Each row is a point. Any point is a mix of the corners, with weights that add up to 1. It lies inside the corners' shape when no weight is negative. Say inside or outside, and name the corners with a negative weight.

Corners:
(1): 60; -12; -14
(2): 21; 41; -34
(3): -12; -27; 25
(4): -17; 39; 52
Points:
-11; 35; 41 -> inside
-6; -5; 25 -> inside
14; 0; -1 -> inside
41; -11; -5 -> inside

Corners:
(1): -11; -11; 11; -4; -46; -19; -3; -12; 11
(2): -9; 2; -31; 2; 5; 3; -12; -15; -8
(3): -18; 14; 9; -5; -4; 7; 11; 32; -17
(4): -24; -18; 2; -8; -3; 8; 2; -17; 3
(5): -19; 33; -10; 5; 8; -12; -9; -10; -7
(6): 1; -9; -14; -25; 2; -7; 7; -2; 0
(7): 60; -8; 2; -3; 1; -7; 11; 5; -14
(8): -23; -16; -14; -5; -3; -22; 8; -12; -14
(9): -22; 15; 19; -7; 9; 1; -20; 40; -19
(10): -8; -17; -1; -3; -2; -5; 8; 15; 14
Points:
-6; -7; 3; -5; -1; -8; -1; 6; 3 -> outside (2, 3)
6; -7; -2; -6; -3; -4; 4; -2; -6 -> inside
-7; -1; -5; -8; -1; -3; -2; 5; -7 -> inside
3; -30; -22; -10; 9; 3; 21; -6; -5 -> outside (1, 5, 9)

Corners:
(1): 14; 15; 3; 5; 18; -17; -35; 43; -2; 22; -2; -11; 7; -24; 20; -13; 18; -9; 0; -3
(2): -31; 13; -31; 6; -13; -15; -7; 3; -27; 14; -29; -11; 23; 7; -5; -32; 26; 6; -13; 24
(3): 38; 39; 2; -4; 0; 3; -27; -1; -3; 29; -14; -14; 6; -15; 10; 0; 19; -17; -4; -25
(4): -3; -33; -20; -1; -3; 10; -2; 5; -22; -22; -33; -14; -11; 38; -15; -21; -29; 30; -2; 23
(5): 18; 9; 23; 7; 12; 6; -10; 20; -17; 35; 3; -19; -1; -38; 11; -16; 31; 7; -32; -17
(6): -3; -8; -20; 22; -18; 3; -20; -5; -3; 16; -11; 31; 30; -3; 2; -22; 9; -10; -14; 12
(7): 12; 17; 10; -17; 4; -16; 3; 13; 24; 14; 11; -13; 8; -8; 16; -29; 15; -7; -23; -17
(8): 14; 5; -5; 7; 13; 13; 4; 25; -7; 21; 1; -7; -7; -12; -19; -8; 34; -33; -11; -14
(9): 8; -39; -25; -37; -3; 22; -3; -7; -10; -6; -16; -2; -14; 6; -23; 28; 2; 60; 46; 39
(10): 0; -23; -30; 14; -20; -33; 1; -14; -19; -5; -7; -16; -20; 15; -26; -1; -4; 33; 11; 34
(11): 18; 28; 27; 1; -7; -22; -30; 23; -2; 1; -1; 14; 17; -7; -14; -29; 25; -16; -36; -14
(12): 9; -33; -18; -28; 22; 17; 3; -18; -47; -19; 26; -12; 22; 23; 3; 19; -21; 16; 27; 2
(13): 9; -20; 15; -22; -30; 16; 15; 23; -32; -5; 13; -26; -13; -9; 28; 32; 22; -11; -7; -20
(14): 28; -30; -9; -35; 8; 27; -1; -7; -27; -35; 21; -25; 11; -39; 13; 33; -3; -5; 11; -4
(15): -30; -7; -23; 12; 1; -30; -40; -9; 3; -3; -22; 2; 5; 12; -25; -21; 20; 36; 11; -12
(16): -28; 44; 17; 20; -13; -15; -36; 7; 17; 34; -12; -6; 10; -13; -12; -21; 4; -2; -21; 15
(17): -21; 12; 8; 7; 15; -32; -26; -19; -4; 12; -27; 10; -7; 6; 15; -22; 10; 0; -19; 22
(18): -5; 10; 1; 7; -8; -3; -5; -18; -24; -6; -10; -7; -13; -14; -1; -15; 1; 22; 41; 16
(19): 10; -12; 18; 1; 11; -6; 16; 25; -18; 15; -15; -13; 27; -18; 5; 13; 17; -18; -6; -20
(20): 9; 41; 8; 22; 5; 4; -5; 22; 4; 2; 4; -5; 23; -6; 25; 8; 27; 7; -23; -15
(21): 21; -6; -6; -34; 7; 4; 14; 25; -30; 0; 6; -1; -18; -33; 12; 26; -7; 0; -17; -33
Points:
7; 4; 3; -13; 6; 2; -6; 5; -13; 3; -2; -10; 4; -6; 3; 0; 9; 3; -5; -7 -> outside (1, 6, 10)
1; 4; -2; 4; 1; -6; -10; 8; -10; 11; -8; -2; 7; -1; 1; -10; 11; 5; -6; 1 -> outside (14)
2; -11; -9; -5; 24; -15; -4; 3; -14; -12; -3; -14; 6; 5; -14; -20; 12; 22; 6; 10 -> outside (3, 6, 13, 16, 21)
2; -6; -4; -3; 4; -3; -10; 10; -12; 4; -6; -7; 4; -2; 1; -6; 8; 7; -8; 4 -> outside (3, 18)
1; 56; 9; 9; -9; -11; -36; 21; 15; 12; -12; 5; 4; -24; 24; -28; 23; -37; -33; -27 -> outside (5, 9, 10, 12, 19)

Corners:
(1): 2; 26; -22; 10; 5; -13; 39; -3; 13; 5; -29; 13; -13; 2; 27; -37; 4; 46; -11; 24
(2): 4; -4; 2; 2; -8; 5; 2; 18; -4; 0; 0; 25; 10; -10; -19; -9; -10; 11; 6; 14
(3): -28; 3; -16; -9; -21; -16; -12; 24; -10; 13; -53; -5; 5; 5; -13; -30; -11; 12; 3; 6
(4): 6; 54; 5; 38; -55; -57; 16; 19; 21; 15; -25; 11; -48; 13; 0; -4; 9; -34; -35; -20
(5): 27; -33; 9; -23; -2; 16; -33; 17; -16; -40; 26; 6; -43; -28; -38; -2; 4; -22; 48; -16
(6): -22; 23; 0; -8; -34; -5; 26; -10; -3; -2; 9; -4; -1; 30; 18; -27; -23; 21; -1; 32
(7): -29; -21; -19; 10; 4; 2; 47; -8; -6; 15; -5; 7; 29; 10; 2; -28; -30; 6; 0; -27
(8): 20; 19; -18; -20; -5; -35; 26; 9; -15; 5; -4; -2; 0; -12; -10; -18; -9; 16; -4; 31
(9): 5; 16; -11; -22; -33; -3; -4; -17; -4; 9; 8; 13; 12; -18; 0; -60; 3; 18; 2; -7
(10): 40; -19; -15; 15; 10; 6; 11; 2; -16; 43; -36; 20; 7; -12; -4; -20; 6; 7; -5; 18
(11): -22; -2; 5; -21; 7; 4; -16; 33; 22; -21; -11; 15; -5; 32; -23; 16; 8; -52; 24; -25
(12): 1; -10; 1; -4; -2; -7; 38; 37; 25; -5; -22; -18; -38; 23; -10; 12; -2; -17; -46; 3
(13): 21; -4; -5; -15; 9; 2; -46; 11; -21; -4; 17; -1; -3; 13; 11; 5; -5; 28; -13; 11
(14): 3; 11; 18; 8; -1; -16; -8; -14; 4; -28; -27; 8; -38; -10; 7; 9; 16; -6; -29; -4
(15): 2; -7; -14; 34; 10; -10; -11; 0; 13; -18; -27; -8; 22; 21; 4; -14; 14; 44; -21; 3
(16): 2; 2; -23; -21; -15; 10; -4; 22; 18; 1; -11; -8; 6; -18; 0; -2; -13; -16; -8; 12
(17): -17; -1; -5; -2; -42; -12; 18; 21; 14; -9; -16; 8; -28; -13; 19; 35; 20; -1; -12; 9
(18): 0; 14; 7; 33; 6; -31; 2; 0; -1; 11; -21; -23; -35; 7; 10; -28; 14; 29; -51; 51
(19): 21; -55; -21; 2; 8; -25; -13; 22; 4; -1; -27; 11; 19; -22; -3; -19; -15; 21; 21; 14
(20): -1; -16; -17; -15; -4; 7; -3; -17; -2; -6; 15; 22; -38; 13; -24; -10; -20; 9; 1; 36
(21): 2; -20; 29; 10; -9; -4; -30; -26; -24; 9; 9; -26; -35; 3; -28; -2; -18; 37; 24; -5
Points:
-3; 1; -2; 0; -11; -3; -1; 2; -1; 1; -10; 1; -16; 6; -4; -14; -1; 4; -5; -1 -> outside (2, 8, 19)
6; 1; -6; -2; -8; -9; 3; 12; 2; 0; -13; 10; -17; -4; -2; -5; 2; -2; -10; 6 -> outside (6, 15, 21)
-2; -7; -15; 11; 1; -16; 6; 17; -2; 10; -21; -9; 5; 1; -1; -13; -4; 7; 0; -3 -> outside (2, 6, 9, 12, 14, 20)
-3; -4; -4; -3; -9; -11; -4; 8; 0; -8; -6; -2; -5; 4; -7; -9; -6; 8; -4; 6 -> outside (1, 10)
-8; -1; -4; 3; -16; -18; 7; -3; -1; 7; -16; 1; -14; 11; -7; -17; -5; 7; -9; 9 -> outside (1, 2, 5, 13, 16)
-9; 10; -7; -3; -11; -18; 7; 8; 10; 2; -17; -1; -19; 5; 1; -10; -2; 1; -16; 1 -> outside (2, 5, 6, 10, 15)
2; -2; -7; 3; -10; -12; 7; 5; -1; 2; -12; 1; -10; 2; -2; -14; -6; 13; -10; 10 -> outside (11)
-3; 1; -10; -5; -16; -7; -5; 6; 0; 0; 0; 5; -5; 0; -3; -14; -6; 11; 3; 8 -> outside (10, 12, 14)
